Each row of a before or after table is a point. One or more steps were done to the points. Then noise was added and the rows were shuffled. The steps act on columns, c1 being the first. Write out the steps. A step turns or swaps two columns, mirrors them in a line or flattens them onto one, adds a multiple of one to another, or multiplies or shifts one. Angles are multiples of 10 degrees, from the lower column toward the higher: turns from -170 to 170, lines from 10 to 170 but not 90. Use the fewest steps. Two steps may share a column if one is a turn and the other turns, adds or multiplies; they go together, in the order done. Otherwise the lowest column goes first.
In the rows, 128 means zero.

Before (12 x 3):
[[114 103 111]
 [109  85 192]
 [ 77 101 114]
 [125 138 130]
 [126 121 117]
 [152 110  68]
 [ 91 126 142]
 [ 72 118 148]
 [157 108  63]
 [170 188 111]
 [160 108 123]
 [ 47 106  64]]
After:
[[129  96  71]
 [129 140 132]
 [114  96 112]
 [ 80 102  43]
 [ 59 102 145]
 [117 109 164]
 [148 133 100]
 [198  86 117]
 [113 121 117]
 [157 121  76]
 [100 188 166]
 [ 59 106 132]]
Steps: mirror c1 and c3 in the line at 50 degrees

Before, 9 rows:
[[114 108 136 113]
 [146 118 126 122]
 [132 127 115 115]
 [141 148 157 135]
 [111 125 109 137]
 [129 111 106 114]
 [144 145 161 115]
 [133 168 159 120]
 [140 102 128 107]]
After, 9 rows:
[[137 122 119 130]
 [102  68 133 127]
 [161 181 142 131]
 [ 94 116 121 132]
 [131  77 120 128]
 [151  51 126 127]
 [153 186 138 126]
 [139 254 140 126]
 [163 101 124 129]]
Steps: multiply c1 by 2; multiply c2 by 3; multiply c3 by 0.4; multiply c4 by 0

Before (13 x 8):
[[166 130 144 155 134 110 104 104]
 [131 116 146 137 113  54  96 111]
 [138 208 123  79 106 136  94  89]
 [104 103  55 128 118 116 170 147]
 [192 200 145  94  81 113 116 109]
 [158 216 126  95  67 142  94 161]
 [ 88  99  81 141 137 146 134 171]
 [160 104 184 137 104  65  79  75]
 [117 107 169 123 125  72 114 111]
 [121 118  75  84 151 141 160 185]
 [115  91  74 123 108 123 131 150]
 [141 116 136 158 146  33  85 107]
 [169  90 108 117 114  90  61 125]]
After, 13 rows:
[[161  64  93 112 123 140 205 122]
 [143  99 142 129 129 186 183 111]
 [193  89 169 128 130 169 196  76]
 [ 75 113  67 128 126 151  93 145]
 [ 84 128  80  85 120 126  98 186]
 [145 205 119  85 124 104 157 164]
 [135  96 170 124 128 177 159 110]
 [147 199 121  73 118 110 159  91]
 [145  92 132 161 136 202 202 105]
 [ 92  91  80 119 127 133 126 147]
 [179 121 133 153 134 134 158 106]
 [200 192 126  87 119 139 144 111]
 [ 61 100  97 143 131 113 114 173]]
Steps: turn c1 and c3 by -20 degrees; add -0.3 times c8 to c1; turn c6 and c7 by -160 degrees; add -0.3 times c7 to c2; flatten c4 and c5 onto the line at 10 degrees

Before, 10 rows:
[[129 120 142 121  92 154 142  58 198]
 [160 206 159 190  91 112 159  89 151]
 [ 68 142  93 196  96 153  94 101 173]
 [149 149 107 111 141 164 146 132  91]
 [110 155 141  84 146  94  67 149 134]
 [124 133 180 195 146 138 153 151 152]
 [149 132 105 198 144  84 138  81 156]
 [157 118 101 106  87 120  42  86 169]
 [ 89 111 188 112  92 106 129 157  93]
 [ 90  96  88 114  96 117  82 157 188]]
After:
[[188 130 173  97 113  86  95 158 132]
 [101 107 111 198 113  67 156  88 138]
 [132  88 142 105 110 130 198  72 143]
 [150 117  80  98 111  97 188 168  84]
 [149 141 177 196 115 120 151 147 153]
 [151 162 137  98 155  74 134 133  68]
 [103 149 115 117 142 144  91 121 147]
 [107 173 170 167  83  96 152  55 158]
 [ 91 101 114  89 111 101 172  97  42]
 [173 127  76 168  87 131 173 100  94]]
Steps: mirror c1 and c3 in the line at 80 degrees; turn c2 and c8 by -30 degrees; turn c4 and c5 by -30 degrees; multiply c5 by 0.7; shift c6 by -20; swap c7 and c9

Before (11 x 11):
[[145 170 104 184  40 141 188 102  97 129  70]
 [155 131 214  82 148  91 158 133 139  82 120]
 [149  86  67 153 102 154 183 112 125 130  75]
 [116 140 170  75 164 150 131 112 114 131 157]
 [122 114 155  63 115  88 105 112 136  91 152]
 [169 162  84 124  94  90 202  96 139 150  87]
 [148 116 149 108 167  84 138 147 133  92 202]
 [170 159 149  59 143 128 126 145 120  68 142]
 [135 125 130 111 176  82 119 134  84 105 103]
 [ 99 117 139  62 170  90 171 138  98  66 157]
 [155 137 116 121  66 112 184 170  96 161  72]]
After, 11 rows:
[[124 108 109  68 130 154  91 115 106 134 103]
 [135 119 130  99  95  85 104 150 131 192  81]
 [162 168 182 140 171 110 114 156 101  72 166]
 [152 169 204 160 110 154 155 100 124 102 171]
 [140 136 215 129 168  90 135  91 143  91 147]
 [ 90 125 161  56 108  85  99 157  98 196 133]
 [133 129 106  73 129  88  40 132 139 162 158]
 [174 117 115  59 154 128 114 133 122 189 144]
 [102 159  99  76 140  88 116 123 136 172 124]
 [113 100 120  94  98  75 130 138  84 135 167]
 [141 157 191 209 196 138 121  95  96  93 177]]
Steps: add 0.5 times c6 to c1; turn c1 and c8 by -20 degrees; turn c4 and c5 by 20 degrees; turn c2 and c5 by 130 degrees; turn c3 and c7 by -120 degrees; turn c10 and c11 by -150 degrees
